Rows are points. Each copy is the shape, with its points in the same order, turned, moved and blurred by noise. Is it also mirrored, or only turned?

Shape (6 x 2):
-2.8 -0.8
-3.5 0.3
2.5 4.7
4.1 4.1
-2.4 -5.0
-1.0 -4.6
Copy 1, 6 rows:
-1.9 0.0
-3.2 -0.5
-1.0 -7.6
0.5 -7.4
0.3 3.8
1.0 2.5
Copy 1 is: mirrored
Copy 2 (6 x 2):
-1.9 2.0
-2.0 3.2
5.6 1.5
6.1 0.6
-4.8 -0.8
-3.7 -2.3
Copy 2 is: only turned
Copy 3:
-2.8 -2.6
-2.6 -4.0
5.1 -3.0
6.4 -1.1
-3.9 0.7
-4.1 1.1
Copy 3 is: mirrored

Shape:
3.5 -1.9
-2.7 3.7
2.5 7.2
-2.2 -4.1
-0.2 3.3
4.7 -2.6
0.3 -1.5
3.0 -4.5
Copy 1 (8 x 2):
3.0 -3.1
-3.2 1.7
-5.0 -3.1
4.2 2.1
-2.5 -0.4
3.9 -4.2
2.0 -0.4
4.9 -2.4
Copy 1 is: mirrored
Copy 2:
0.4 -5.0
-1.7 2.8
5.3 3.6
-4.8 -4.1
0.5 1.7
2.3 -6.0
-1.7 -2.9
-0.4 -6.9
Copy 2 is: only turned

Shape:
0.2 0.4 -3.6
1.8 -0.7 -1.5
0.9 -5.1 -0.7
-1.5 -0.3 1.9
-3.7 8.5 4.8
-7.3 0.9 1.9
-3.3 2.5 2.3
1.6 -0.2 -3.2
Copy 1 (8 x 3):
-3.5 2.3 -1.7
-1.4 2.5 0.2
-2.7 0.6 4.3
0.2 -1.9 -0.4
5.1 -4.0 -8.4
-1.6 -6.7 -3.0
0.7 -3.2 -3.3
-2.8 3.3 -0.8
Copy 1 is: mirrored
Copy 2:
-2.8 -2.1 -1.9
-2.5 0.7 -0.3
-4.3 0.9 3.6
1.3 -0.6 1.9
9.5 -2.3 -2.3
3.8 -5.7 3.7
4.1 -2.3 1.0
-3.4 -0.2 -1.7
Copy 2 is: mirrored
Copy 3, 8 rows:
-1.0 -3.6 -4.2
-1.5 -1.3 -2.6
-4.7 -1.8 0.3
1.1 -2.6 1.1
10.6 -3.9 -0.5
2.8 -8.2 3.1
4.2 -4.8 0.7
-1.9 -2.5 -4.1
Copy 3 is: mirrored

Shape (9 x 3):
-5.0 5.1 5.0
0.8 1.4 -5.7
2.8 -3.0 0.7
3.9 1.8 -0.7
-2.9 -1.9 -5.2
-0.2 1.2 -4.9
-1.4 -1.1 2.2
-1.0 6.4 -0.1
3.7 -0.7 -3.8
Copy 1 (9 x 3):
-2.1 7.5 2.3
-1.4 -4.5 -3.9
5.3 -2.3 0.6
3.3 -1.0 -4.2
-2.5 -6.0 0.1
-2.1 -4.2 -3.7
1.8 1.1 1.6
-2.5 3.6 -3.8
2.6 -4.1 -4.1
Copy 1 is: only turned
Copy 2 (9 x 3):
4.1 5.7 1.3
0.8 -4.1 -4.8
-3.0 -3.7 1.6
3.0 -4.4 0.3
-3.1 -0.1 -4.9
0.6 -2.9 -4.6
-1.5 1.0 1.7
5.2 0.7 -1.0
-0.4 -5.9 -2.1
Copy 2 is: only turned
Copy 3:
1.3 8.2 -4.3
4.0 -4.0 -5.1
1.4 -1.0 2.9
5.5 -1.3 0.1
-0.5 -4.3 -5.2
3.3 -3.6 -4.3
-0.6 1.7 -0.4
5.5 3.2 -5.1
3.7 -5.1 -0.5
Copy 3 is: only turned
Copy 4, 9 rows:
-2.0 -0.9 6.9
2.9 5.4 -2.9
3.1 -2.6 -3.7
5.7 0.5 -0.8
-1.6 4.2 -4.4
1.8 4.8 -2.5
-0.4 -2.2 -0.4
2.3 3.2 4.5
4.8 2.0 -4.3
Copy 4 is: only turned
